Each row of a before or after table is a point. One or more steps were done to the points. Then noise was added and the rows were shuffled. The steps act on columns, c1 being the first. What was done? A step turns or swaps two columns, mirrors them in a line or flattens them onto one, adds a multiple of one to another, or multiplies or shifts one. Angles are multiples of 10 degrees, from the lower column toward the higher: turns from -170 to 170, lines from 10 to 170 but not 90. Use the fewest steps. Two steps may share a column if one is a turn and the other turns, adds or multiplies; they go together, in the order done. Otherwise the lowest column goes first.
(in the rows, 128 means zero)

Before (13 x 2):
[[169  83]
 [108 166]
 [154 133]
 [120 141]
 [ 65 130]
 [112 183]
 [111 140]
 [ 84  53]
 [176 124]
 [ 98  38]
 [169 139]
 [ 88 100]
 [107 113]]
After (13 x 2):
[[122 171]
 [102 124]
 [170 124]
 [172 108]
 [118 144]
 [152  72]
 [ 82 114]
 [154 121]
 [ 61  72]
 [ 71  55]
 [124 143]
 [ 70 149]
 [131 186]]
Steps: turn c1 and c2 by -20 degrees

Before (11 x 3):
[[ 83 141 136]
 [121 217  96]
 [110 165  80]
 [ 94 118 107]
 [ 95 124 114]
 [145 167 113]
 [ 59 147 138]
 [ 29 121 201]
 [134  92  77]
 [140 160  77]
 [163  75  94]]
After (11 x 3):
[[134  81 165]
 [146 112 164]
 [ 95 138 142]
 [ 80 139 149]
 [107 116 125]
 [125  98 219]
 [117  82 163]
 [152  94  81]
 [ 64 202 120]
 [138  72  91]
 [102 109 119]]
Steps: multiply c1 by 0.7; swap c2 and c3

Before (10 x 6):
[[132 151 163 124 123 122]
 [133 125 127 125 128 119]
 [ 83 138 156 149 175 131]
 [100 138 128 163  63 107]
 [152 123  98 108 141 116]
 [125 141 115 179 134 111]
 [108 117 144 134 118  93]
 [123 182 176 168 118 119]
 [159 115 140 121 125 119]
 [116  98 107 172 156 142]]
After (10 x 6):
[[147 122 157 117 127 140]
 [ 96 149 127 157 129 111]
 [ 95 139 199 149 128 110]
 [139 120  53 110 127 137]
 [119 160 246 182 127 124]
 [129 132 217 135 127 129]
 [ 96 125 167 127 130 110]
 [119 153  95 171 128 121]
 [130 126 125 125 127 128]
 [123 138  76 149 126 128]]
Steps: flatten c1 and c6 onto the line at 30 degrees; flatten c2 and c4 onto the line at 60 degrees; multiply c3 by 2.5; multiply c5 by 0

Before (12 x 8):
[[165 117  80 105  96 185 113 154]
 [190 137 144 109 150  66 177 191]
 [109 128 159 109  86  91 124 116]
 [147 175  74 141 179 116 146 146]
 [ 76 187  13 205 172 110  72 173]
 [ 93 146 212 106 114 134 141 136]
 [112 158 155 150  51 116 120 165]
 [116  49 118 117 105 140 125 169]
 [117 129 139 212  82 110 109 137]
 [127 126  92 128 111 153 171 174]
 [109 171 103 152 132 104 192 112]
 [115 165 145 163  46  91 147 143]]
After (12 x 8):
[[ 77 147 168 141 149 128  94  98]
 [136 145 109 153 155 142  66  99]
 [ 71 131 147 109 131 197  69 181]
 [174 128 103 108 135 165 142 146]
 [154  97 165 117 117 122 119 147]
 [160 135  78 106 142 113 133 197]
 [143 128 167 128 106 111  67 130]
 [171 128 135 211 117 154 146 141]
 [128 150 247 204 196 108 143  70]
 [199 141 141 151 102 158 132 173]
 [200 143 123 161 110 182 110 151]
 [128 124 181 104  57 103 126 110]]
Steps: turn c1 and c5 by 130 degrees; turn c5 and c6 by 150 degrees; multiply c2 by 0.4; turn c3 and c8 by 50 degrees; turn c3 and c7 by 160 degrees

Before (14 x 9):
[[151 130 119 160 152  80 197  91 105]
 [ 90 188  19 117 215 112  92  94  50]
 [116 178 125 130  82 101  96 141 138]
 [187 158  97  96  97 139 220 165 150]
 [169 112 169 172 164 168 151 140  80]
 [ 76  92 161 129 114 138 136 173 104]
 [113 129 120 122  85 116 196 109 144]
 [155 103 133 128 161 188 141 133 146]
 [147 113 112 165 109 103  69 106 129]
 [147  56  81 140 104 131 152 156 180]
 [103 180 103 168 175 128 225 138 101]
 [115 133 100 203 117 118 157 110  97]
 [ 63 119 152 198 157 119 170 159 133]
 [143  97  87 198 106  26  96 116 161]]
After (14 x 9):
[[ 89 226 240 142 106 115  35  96 131]
 [117 173 113 148  84 107 166 147 127]
 [155  99 119 148 150 190 101 134 117]
 [148  79 148 161 143 124 156 162  40]
 [ 60 111 115 218 172 120 101 163 135]
 [148 119 143 186  62 103 136 103 117]
 [119 144 164 224 157 118 141 112 139]
 [150 134 151 179 198  83 116  89 141]
 [116 137 124 141 186 119 185 110 113]
 [105 187 150 186 231 133  95 140 142]
 [182 168 132 120 213 137 181 168  99]
 [ 79  79 127 148 130 139 148 172 156]
 [142 115 145 219  92  28 147 121  72]
 [171  96 133 194 159 171  98 139 189]]
Steps: turn c2 and c3 by 20 degrees; turn c3 and c9 by 140 degrees; shift c4 by 20; turn c5 and c7 by -80 degrees

Before (13 x 11):
[[140 165 184 117  95 132 164 158 140 123 139]
 [126 141 120  62 101 165  89  29 138  69  65]
 [ 95 184 108 109 135 103 156 149  95  83 143]
 [167 113  89  95 114 186 142  68 152 100 101]
 [100 165 105  65  82 157 127 155 133 122  75]
 [133 142 110  91  38 147 101  98 167  82 106]
 [109 162 161 132 175 129 125 137 116 151 150]
 [224 114 150 158 159 138  66 140 113 148 163]
 [156  67 156 141 136 114 102 142 128 167 184]
 [ 89 164  90 139  91 159 130  56 119  85  39]
 [172  73 174 132 143 139 107 162 116 103 131]
 [ 91 171 147 105  83 169 147 154  71 117 156]
 [160 137 155 125 148  85 144 130  60 163 136]]
After (13 x 11):
[[125 210  88 145  88 162  85 190 116  82  43]
 [109   8 175 138 147 144 159 107 114 108 127]
 [149 194 165 132 185 131 136 118 113 151 154]
 [139 150 105  99  36 151 140 162 167  74 105]
 [149  85  92  99 110 185  82 172 151 100 100]
 [141 225 152 103  81 168 128  97  69 116 150]
 [141 160 117  63 100 169 110 228 137  73  67]
 [153 241 106 109 136 103 114  95  95  82 146]
 [167 122 156 126 142  82 109 119  59 167 132]
 [171 189 183 118  98 134 110  86 132 128 141]
 [195  56 147 161 160 140 190 158 110 149 155]
 [131 206 106  60  79 151 142 107 134 120  73]
 [ 93   6 157 138 132 106 154 134 130 165 178]]
Steps: multiply c2 by 2; turn c1 and c2 by -30 degrees; turn c7 and c8 by -150 degrees

Before (12 x 12):
[[133  88 124 160 161 124  96  67  66  93  34 121]
 [162 124 145 148 181  38  81  72 109  87 123 128]
 [151 132 172  81  94 152 136 134 127 187 171 131]
 [126 132 140 184  83 113 129 100 154  31 136  80]
 [162  68 126  97 146 178 126 143 109 131 198 139]
 [ 96 148 109 138  90 109 154  82  68  45 149 118]
 [147 139 156  77 146 208 126  92 157 140 194 174]
 [103  94 169 112 195  69 160  71 108  87  87  83]
 [ 72 107 169 176 122  94 110 116 106  55 133 161]
 [112 134 148 100 171 114  73 118  87  73  91  82]
 [ 98  91 122  86  67 205  93  80 137 159 225 114]
 [133 115  87  68 100 153 116 142 200 155 190 175]]
After (12 x 12):
[[ 96 154 193 146 167 130 139 132  81 128 164 137]
 [ 84  91  64 170 186 131  90 215 124  96  59 114]
 [ 46  93 187 150  91 129 156 152  89  95 206 115]
 [ 73 118 139 243 101 130  28 128  90 130 126 126]
 [ 65 116 120  70 187 127  71 165 146  70  84 122]
 [113 125 137 196 201 126  86 179  99  78 115 128]
 [ 83 128 136 122 122 126 150  61  95 115 202 130]
 [ 98 137 187  73 115 130 185 123 134 137 139 133]
 [112  76 172  58 162 131 135 130 152 125 183 110]
 [ 20 120 160 170 147 127  54 150 133 108 107 125]
 [ 54  84 135 159 217 129  85 178  97 161  71 113]
 [ 48 147 127 130 110 126  46 203 134 153 157 134]]
Steps: shift c1 by -50; flatten c2 and c12 onto the line at 20 degrees; turn c3 and c11 by -40 degrees; turn c8 and c9 by 130 degrees; add -1.5 times c9 to c4; shift c5 by 20; multiply c6 by 0; swap c7 and c10

Before (12 x 14):
[[137 141 104 121 139 112 166 131 125 110  82 100 131 161]
 [ 90 161 114 149 131 157 112 147 148 132 134 138 122 105]
 [109 116 164 149 122 126  98 143 133 127 177 116 135 144]
 [125 126 118 140 125 125 153 122 118 120 180 136 135 128]
 [125 143 155 155 106 154 108 135 116 159 120 145 122 103]
 [119 116 131 157 142 151 108 114 141 119 119 120 125 103]
 [106 135 139 189 127 144 118 140 161 124 108 163 129 116]
 [138 156 134 128 175 119 172 140 139 100 106 113 146 124]
 [123 139 136 103 134  93 170 118 150 104  78 114 115 124]
 [150 143 128 102 152 135 158 127 155  97  92 133 113 150]
 [136 111 122 110 145 123 177 159 142 116  97 112 120 129]
 [111 129 140 114 161 124 182 126 111 105  94 119 105 151]]
After (12 x 14):
[[123 122 128 125 132 123 100 121 120 113 180 136 134  77]
 [116 135 124 162 152 127  82 126 135 100  95 121 103 101]
 [125 144 128 168 117 100  98 117 225 123  79 103 112  74]
 [121 119 124  92 139 153 138 116 175 128 119 127 125  53]
 [112 136 121  68 156 133 116 139 214 145 109 164 128  66]
 [134 114 132 160 134 128  88 158 184 128  97 110 120  79]
 [136 145 129  95 123 146 139 136  41 144 123 153 121  52]
 [123 114 127  97 114 132 148 144 142 131 177 115 135  92]
 [139 151 132 144 163 125  85 142 206 113 105 110 145  75]
 [ 88 160 115 104 145 153 137 148 167 143 135 150 121  57]
 [146 147 136 162 158 134 109 129 247 121  92 135 111 100]
 [127 141 126 148 117 122  94 133 158 113  82  93 130 114]]
Steps: flatten c1 and c3 onto the line at 20 degrees; add -0.3 times c13 to c2; turn c4 and c7 by -160 degrees; turn c6 and c12 by 20 degrees; add 0.7 times c12 to c5; turn c9 and c10 by 40 degrees; multiply c9 by 3; shift c14 by -50

Before (9 x 20):
[[133 115 145 149 150 116 125  80 118 164 160 140 139 140 221 172 131 147
  136 128]
 [194 145 108  63  73 158 121 153 189 168  87 157 166  75  71 107 123 162
  184 106]
 [170 106 174 150 132 125 159  86 144 136 112  96 104 152 194 139  85 129
  219 122]
 [149  88 166 163 128  85 117 143 150 126 125 101 122 124 234 122 106 117
  169 148]
 [ 87 160 100 156  79 113 105  88  10 161 148 141  98 148 112 122 100  88
  129 165]
 [145 169  84  41 128 103 113 138 139 129  89 103 179 135  86  78 137 163
  161 135]
 [162 196 140  90 135 136  77 157 140 127  50  95 184 114  91  96 130 179
  172 177]
 [168  95 136 172 160  79 153 131 110 162 125 124 107 180 147 145 159 140
  177  95]
 [ 85 173  59 120 100 125 113 133   7 167 121 140 125 121 108 137  71 116
  189 220]]
After (9 x 20):
[[176 103 158 138 164 124 160 191 105 142 158  97 103 150 192 145  82 121
   49  95]
 [139 109 141 112 170 117 131 168 109 167  92 139 138 144 223 163 132 106
  144 106]
 [ 84 158  93   2 104 119 106 150 112 159 105 142 101 144 114 129 114 162
  132 122]
 [197 145 119 198  82 154 129 114 183 169 165 157 167  75  66 105 120  99
   57 169]
 [142  89 127 141 143  84 114 130  92 134 138  98 126 118 227 125 102 143
   80  92]
 [170  91 170 103 184  74 149 130  83 164 139 116 105 184 147 146 169 110
   74 138]
 [ 85 165  18   6 123 120 117 135 156 168 108 142 112 122 106 134  73 136
   79 121]
 [146 174  87 159 150 105 120 133 207 133 149 101 181 134  86  87 135  85
   89 166]
 [165 192  79 151 154 142  72 116 163 126 204 104 187 110  90  94 131  80
   69 115]]
Steps: turn c3 and c11 by 160 degrees; turn c3 and c20 by 130 degrees; turn c4 and c9 by -100 degrees; shift c5 by 20; add 0.3 times c10 to c8; turn c8 and c19 by -160 degrees; multiply c18 by -1

Before (8 x 24):
[[ 87  97 110 146 135 105 161 129  95 163  58 103  99 148 135 137 113 208
   99 110 155 106 139 116]
 [107 103 106 145 129 130 150 157 101 120 128 185  97 149 124 121 100 131
  147 141 108 102 128 126]
 [103 126 160 116 161 109   7 107 103 108 130  97 100 126 138 201  97 134
  143  96 122 108 138 144]
 [ 86  99 149 136 151 117 140 119 109 116 145  99 109 139 127 148 140 123
  143 174 153 176 140 109]
 [138 101 165 130 128 106 166 114 101 106 124 183 122 119 118 127 105 128
  121 158 177 101 105  96]
 [ 92 162 119  93 142 117 141 198 138 154 142 185 152 109 156 135 141 126
  149  95 109 113 143 138]
 [141 104 166 138 150 107 156 132 108 199 137  32  99 138 130 158 130 185
  135 116 140 181 134 132]
 [211  98 121 139 123 142 150 114 109 150  79 171 120 104 114 135 132 126
  103 215 109 128 134 127]]
After (8 x 24):
[[211  98 136 122 125 142 152 113  92 149 126 170 113 104 124 135 134 127
  104 216  97 128 144 126]
 [103 103 150 146 129 132 150 157  80 120 129 185 104 153 144 127 101 131
  146 141  97 104 113 133]
 [106 125 101 136 161 112   7 107  87 107 127  95 112 129 154 191  98 134
  138  94 113 110 150  88]
 [ 92 161 136 104 143 119 143 198 120 155 129 182 162 109 134 131 139 125
  152  91 100 115 107 116]
 [139 106  91 155 147 108 159 135  86 197 130  33 104 139 150 153 127 181
  134 113 130 184 135 115]
 [ 91  99 108 145 155 117 138 119  92 115 128 100 117 137 138 154 142 122
  146 174 143 178 146 137]
 [138 103  90 153 128 105 166 114  78 106 132 186 116 122 124 139 106 128
  123 157 169 101 111 160]
 [ 84 100 150 169 133 104 162 128  77 164 131  98 110 151 146 142 114 207
   99 108 143 106 140 136]]
Steps: multiply c3 by -1; add -1 times c6 to c4; add -0.5 times c8 to c23; shift c9 by -20; multiply c11 by 0; turn c13 and c15 by -40 degrees; mirror c16 and c24 in the line at 170 degrees; shift c21 by -10

Before (14 x 32):
[[156 126 130 116 152  84 142 142 140 119 119 178 141 112 113 140 131  90
  108 132 148 168 111 134 105 111 128  88 150 119 111 153]
 [151 131 107 141 141 157 157 148 142 123 125 123 131  96 152 153 104 141
  123 124 223 152  98 111 101  24 146 104 145 153 143 124]
 [154 159 130 126 148 174 138 208 140 115  65 120  97 199 119 149 101 145
  103 130 118 108 127 138 109 115 245  89 153 154 131 123]
 [150 115 129 127  83 137 168 114 113 137 114  99 153 126 152  91  99 110
  104 108 107 129 113 128 129 117 151 163 128  85 174 123]
 [156 107  95 188 148 144 144 125 142 139 119 174 142 129 120 134 160 155
  109 154 133 164 108 139 165 116 126 128  16 132 114 137]
 [161 131 133 105 148 121 150 171 114 134 147 103 137 118 137 139 124  60
  126 127 110 164 129 126 249 133 127  95 140 141 114 127]
 [152 106 138 131 152 137  60 140  99 123 134  99  72 103  36  68 124  87
  110 133 107 105 130 138 128 124 126 103 121 152 115 140]
 [ 84 124 111 119 141  85 119 152 136 136 103 101  81 129  88 142 112  93
  115 101 120 136 114 124 137  86 144  91 121 122 160 121]
 [162 149 132 139 121 159 142 158  86  96  91 157 140 161 152 147 160 152
  113 124 127 132 108 109 107  94 127 129 104 115 129 137]
 [143 111  93 174 117 118 136 118 112 127 144 111  77 102  90 149 105 120
  119 118 108 137 127  91 108  98 122  92 141 155 118  86]
 [151 110  95 131 147 157 163 125 140 109 128 141 135  98 155 155 101 153
   80 103 106 126 112 122 130 116 131 106 149 130 185 133]
 [161 111 125 106  81 168  86 140 137 135 149 174 137 103 150 141 106 124
  108 109 242 113 132 109 107 141 150 225 151 120 119 151]
 [132 127 130 148  88 150 107 157 123  92 133 130 138 143  92 116 164 141
  124 135 128 112 108 138 173 120 139 150 127 144 111 138]
 [146 107 124 122 139 161 160 134 129 136  72 143 147 111 151 149 127  95
  133 103 106 113 127 116 141  94 123 198 138 123 157 143]]
After (14 x 32):
[[106 121 126 134 149 138  59 105  99 122 134 149  71 103 233  64 133 107
  110 174 106 104 132 139 127 125 126 103 124 148 112 137]
 [ 93  88 123 104 149 119 146 129 118 133 148 140 136 124 158 142 130 181
  127 165 111 162 129 132 253 135 127  95 147 138 109 128]
 [125 144  89 174 111 115 137 116 116 127 144 130  79 100 160 147 118 107
  119 157 108 136 129  93 106  96 120  83 139 155 119  84]
 [178 100 126 117 142  86 122 120 131 137 102 118  78 129 153 145 120  98
  116 180 118 132 115 124 142  84 150  86 117 118 160 119]
 [119 137  88 129 148 160 163 110 139 110 129  98 137  96 107 157 104 149
   76 114 102 126 109 124 126 115 130 103 151 132 184 132]
 [114 109 100 142 143 155 155 129 142 123 126 128 132  96 124 157 108 156
  121 139 222 150 101 111 102  26 152  99 147 158 144 119]
 [103  43 120 126 143 174 138 144 141 112  66 135 100 196 151 148 106 144
  108 137 118 103 126 138 107 113 244  87 149 155 131 129]
 [ 96 119 114 106  81 172  87 111 136 135 151  88 137 103 138 140  88 173
  109  64 241 113 133 104 108 142 149 221 155 121 121 156]
 [117 136  86 187 146 141 146 109 144 140 118 123 141 129 127 132 159 115
  112  47 132 164 108 139 164 116 126 132  15 130 115 136]
 [124 101 128 146  92 153 109 121 122  93 133 136 140 146 158 116 160 113
  121 118 129 110 105 135 170 122 136 158 128 143 109 139]
 [110 144 120 127  83 135 165 119 115 137 116 122 154 128 127  90  87 163
  103 179 109 125 114 129 131 117 152 155 124  86 176 118]
 [104 115 119 117 154  86 141 121 140 118 116 102 138 111 138 141 142 113
  105  46 146 171 111 131 106 113 125  90 146 119 117 154]
 [115 123 120 123 139 162 159 106 130 133  71  97 143 108 155 151 118 193
  129 113 104 115 128 115 140  94 126 196 141 120 156 141]
 [ 90  96 118 138 122 161 141 144  87  95  86 110 140 163 113 145 154 149
  115  86 126 134 109 108 107  93 122 134 106 114 129 136]]
Steps: mirror c1 and c3 in the line at 100 degrees; turn c2 and c8 by 100 degrees; add -1 times c6 to c18; turn c15 and c18 by 140 degrees; multiply c12 by 1.6; turn c12 and c20 by -110 degrees; turn c17 and c28 by 10 degrees

Before (13 x 48):
[[135 183 153 173 112 125 143 194 129  85 114 100 153 121 104 147 139  78
  151  95 111 152 164 155 168 130 120 132 132 155 118 140 145 109 188 129
  114 109  92  90 136 159 160 133 166 101 128 122]
 [110 100 115 153 119 143 120 142 100 150  56 129 137 137 148 136 136 109
  138 126 143 182 100 135 106 164 158 129  65 136 163 101 148 163  30 152
  149 125 159 137 134  89 135 154 132 120 116  92]
 [115 117 121 122 110 138 111 147 111 142  83 108 136 125 145 112 136 101
  125 100 121 122 103 129 112 153 142 102 119 117 154  98 137 158  87  87
  103 113 221 141  91 100 113 162 110 127 102  95]
 [124 158 153  95  88 143  92 141 115 131  79 119 148 101 125  78 117 125
  134 136 130 175 121 141 116 119 173 114  92 115 111 113 126 177 101 121
  124 142 155 112 108  90 140 151  67  98 116 113]
 [116 134 172 157 110  91 107 152 111 115 103  93 212 135 109 148 120  75
  159 128  86 126 161 137 153  99  82  86 176 132 122 144 167 157 183 139
  132 138  97  99 138 159 143 109 191  89 122 174]
 [153 164 167 182 126 140 113 181  96 113 110 153 194 123  68 176 143 104
  153 129 114 101 148 134 122 107 114  88 142 152 140 177 135 125 189 155
  160 161 107 105  86 187 143 129 164 111 140 136]
 [106 154 184 113  78 126 110 159 110 116  85  91 142 113 153  98 136 172
   99 160 111 170  97 160  99 185 153  88  89 132 150 144 149 141 106  94
  166 110 165 144 115  85 136 138 122 118 139  83]
 [ 57  71 171 103 134 190 110 164  79 165 219 174  68 183 197 135 122 163
  117 115 155 135 121 129  88 130  45 152  84  98 136 135  91 116 112  96
  183  93 116 100 101  76 100  90 178 124 141 127]
 [134 154 201 164  90 107 138 175 112  65  65 126 162 132  93 162 128  93
  117 118 109  94 116 144 110 123  94 118 154 136 116 126 140 114 145 161
   93 143  77  89 126 136 160  59 175 126 177 146]
 [ 66 109 133 152 108 152 132 141 102 156 190 142  98 178 163 118 119 227
   99 109 143 136 119  90 124 120 108 126  94  89 150 115 125  84 143 137
  141 105 105 130 106  70 125 135 165 107 107 113]
 [ 55 115 163 141 117 197  92 152 104 181 202  85  56 181 177 161 112 170
  126 142 123 132  86  98 114 125 104 137 116 127 107 108 100 121 117 153
  115  77 136 120 141 107  81  85 181  90 108 132]
 [149 136 141 174 113 118 155 183 108  43 141 120 190 141  79 170 132  77
  163 148 102 127 142 135 117 119 109  96 153 172 130 156 163 112 191 132
  113 155  74 100 109 157 152  77 159  74  78 163]
 [150  88 178 105  38 128  70 156 131 141  96  91 157 136 114  88 149 127
  139 147  91 146 100 132  81 149 171 137 125 104 136  94 134 138  62  95
  152 124 151 155 112 120 143 184 128  94 131  60]]
After (13 x 48):
[[133 159 198 164  91 111  62 164 111  66  65 128 163 132  66 156 129  95
  114 121 141  93 130  97 107 124  94 120 155 138 112 126 139 112 150 159
   91 144  78 172 129 121 163 121 178 128 180 145]
 [ 67 107 135 151 105 151 135 125 101 159 189 143  99 176 189  91 122 231
  102 110 122 135 117 124 124 120 104 121  93  90 150 115 125  83 143 132
  142 107 104 143 105 168 124 125 160 178 108 113]
 [115 130 123 120 116 135 166 111 111 143  83 104 134 123 143 122 141  98
  125 100 116 122  97 134 111 152 140 104 121 116 158  99 139 157  87  86
  102 111 222 146  89 150 115 148 109 141 102  92]
 [109  97 116 154 119 144 153 117 101 147  56 128 131 136 174 142 139 112
  141 125 109 183 106 114 106 164 158 124  66 136 164  97 146 165  28 155
  151 123 160 143 133 159 138 137 132 156 114  93]
 [148 141 185 105  41 127 187 102 129 140  97  89 158 137 105 122 149 127
  140 145  79 150  87 155  84 147 167 134 126 103 137  94 131 136  60 101
  148 127 147 152 112 117 147 190 130 158 132  62]
 [ 54 126 162 143 119 197  85 136 107 181 201  87  57 180 181 116 113 170
  128 137 117 134  98  73 114 127 102 137 117 123 105 106  94 121 116 154
  114  81 136 148 143 127  80 163 182 177 106 135]
 [152 160 171 181 128 140 128 151  96 110 107 149 192 122  35 146 146 105
  153 131 152 100 163  94 125 109 112  86 140 150 141 174 131 125 188 157
  157 160 109 177  82  68 141 144 165 115 137 140]
 [ 54  75 173 106 140 193  91 153  76 164 224 172  68 180 250 133 125 161
  115 117  88 133 125 120  90 126  45 151  81  99 135 137  91 116 109  91
  182  95 117 168  97 171  96 141 172 160 142 128]
 [117 168 170 158 110  92 106 154 111 118 105  90 214 141  69 135 125  73
  159 132 106 127 168 126 150 101  83  87 175 136 120 147 170 158 185 141
  134 139  95 150 139  84 139 149 192 146 118 174]
 [140 176 157 171 112 124 135 165 128  83 112 102 157 125  61 152 139  77
  151  96 167 152 171 134 171 133 121 129 133 156 119 140 142 109 190 132
  118 104  93 197 133  87 156 107 164 137 128 125]
 [124 139 155  94  91 142 151 144 116 132  78 116 149 102 111 123 120 125
  139 136 155 176 101 176 117 117 172 116  90 115 107 115 130 177 101 119
  125 143 161 139 109 147 137 160  66 171 119 114]
 [145 156 142 169 112 121  71 156 112  41 142 117 190 144  53 147 132  80
  161 142 121 128 157  96 119 118 111  97 152 175 128 156 162 110 191 131
  116 154  74 185 114  78 149 101 162 159  76 161]
 [111 153 186 113  78 126 140 113 111 118  87  89 138 114 123 154 136 171
  100 157 140 172  92 155  96 187 154  85  91 131 147 143 146 143 110  95
  168 112 164 158 115 158 134 150 125 158 140  83]]
Steps: turn c2 and c21 by 60 degrees; add -1 times c2 to c15; turn c7 and c44 by -90 degrees; turn c8 and c40 by 90 degrees; turn c16 and c23 by 20 degrees; turn c16 and c24 by -70 degrees; turn c42 and c46 by -150 degrees
